Each row of a before or after table is a point. The points were changed in one or more steps. Then noise was added and the rows were shuffled. The steps act on columns, c1 being the first. What was done? A step turns or swaps two columns, mirrors them in a line or flattens them onto one, adds a multiple of one to another, or multiplies or shifts one. Angles are multiples of 10 degrees, from the lower column toward the higher: turns from -170 to 170, lines from 10 to 170 but not 90. Use the fewest steps. Two steps may share a column if one is a turn and the other turns, adds or multiplies; they go together, in the order done. Otherwise the lowest column goes first.

Before, 11 rows:
[[  3 -60]
 [-10  24]
 [ 50  14]
 [ 14  11]
 [-41  52]
 [-27 -27]
 [ 28 -14]
 [-52 -24]
 [-21 -25]
 [-17 -32]
 [ -5 -47]]
After:
[[ 46  11]
 [  3  31]
 [ 41 -41]
 [-19 -17]
 [-35 -56]
 [ 35 -16]
 [ 32 -11]
 [ 56  24]
 [ 36  -5]
 [-30  43]
 [-16   9]]
Steps: turn c1 and c2 by 110 degrees

Before (14 x 3):
[[  2   5  -6]
 [ 10   1  -7]
 [-18  17  15]
 [  9  -5  -5]
 [ 11   9 -15]
 [-11  -1  26]
 [-14  10 -10]
 [ -6  13 -10]
 [  8  -9   2]
 [  0  -5   0]
 [-13   2  14]
 [-20   5  18]
 [  0  -9  -7]
 [-10  -7 -13]]
After:
[[-31  14   4]
 [-31 -24   5]
 [-39 -13   1]
 [-42   8 -12]
 [ 26   7   4]
 [ 24  -1   9]
 [-52 -19 -14]
 [ 31   7  -1]
 [ 32  14 -12]
 [  7   5  -6]
 [  1   9   7]
 [-60 -20  -2]
 [  2   1   4]
 [-18   7 -14]]
Steps: multiply c1 by 3; mirror c2 and c3 in the line at 130 degrees

Before (8 x 6):
[[ 37   7  11  28  28 -26]
 [ 41  18   7  43  30   7]
 [ 33  19   1  -1 -26  -8]
 [-11  26  35  34  18  19]
 [  1 -20  60  18  33 -30]
 [ 16  -2  -8 -28  -5  14]
 [ -1 -54 -11  -5 -20 -42]
 [ 30 -11  -6  -1 -31  43]]
After:
[[ 28 -57  -6   2 -36 -19]
 [ 11  -6  -8  27  13  12]
 [ -1 -21  57 -14   7 -45]
 [-26  22  34 -34  15   4]
 [ 12  18   8 -43  49 -12]
 [ 31   8  10 -29  31 -35]
 [ 22 -10  -6  -3  23  57]
 [ 41  19  -1   1   2  10]]
Steps: turn c5 and c6 by -40 degrees; turn c1 and c5 by 40 degrees; multiply c4 by -1

Before:
[[-10  -7  -2   2 -18  -7 -17 -35 -13]
 [-26  -5 -36   2 -33  -5  26  54 -38]
 [ 35  39 -28 -45  30   2  31 -10  13]
 [ 47  13 -10 -21  19   9  44   4  35]
 [ 19  53   3 -28  21   0  24   9  15]
 [ -5 -10  16  19  16 -22   2 -25  -8]
 [ -6   7 -14  19 -60 -33   8  28 -21]
 [-36  -7 -12  -9 -32 -16   5  42   7]
 [-24   4  -9   3 -13 -33  25 -32   8]
 [ 34  27 -41 -25  22  -9   8  13  31]
 [ -7  -8  21  -5 -17 -17 -10 -27  -3]
 [-32  10 -17  36 -34   5   1   9  -4]
 [-28   2 -22  24 -25 -37   0  42 -21]]
After:
[[-42  11 -17 -22 -35   5   1   4  -4]
 [-26  -5 -36   6 -34  -5  26  57 -38]
 [ -4  -8  21   8 -18 -17  -9 -22  -3]
 [-32  -7 -12  20 -32 -15   5  46   9]
 [-13   8 -14 -17 -60 -32   9  26 -21]
 [ 41  27 -40  12  24  -9   8  -1  31]
 [ 51  14 -10   4  20  10  45  -2  36]
 [-35   2 -23 -15 -24 -38   1  41 -21]
 [-12 -10  16 -17  16 -22   3 -20  -7]
 [ 50  40 -28  31  30   2  30 -30  13]
 [-10  -7  -3   1 -17  -9 -17 -31 -13]
 [-24   4  -8   6 -13 -33  25 -33   6]
 [ 25  53   2  19  22   1  24 -19  15]]
Steps: mirror c1 and c4 in the line at 170 degrees; add -0.5 times c2 to c8
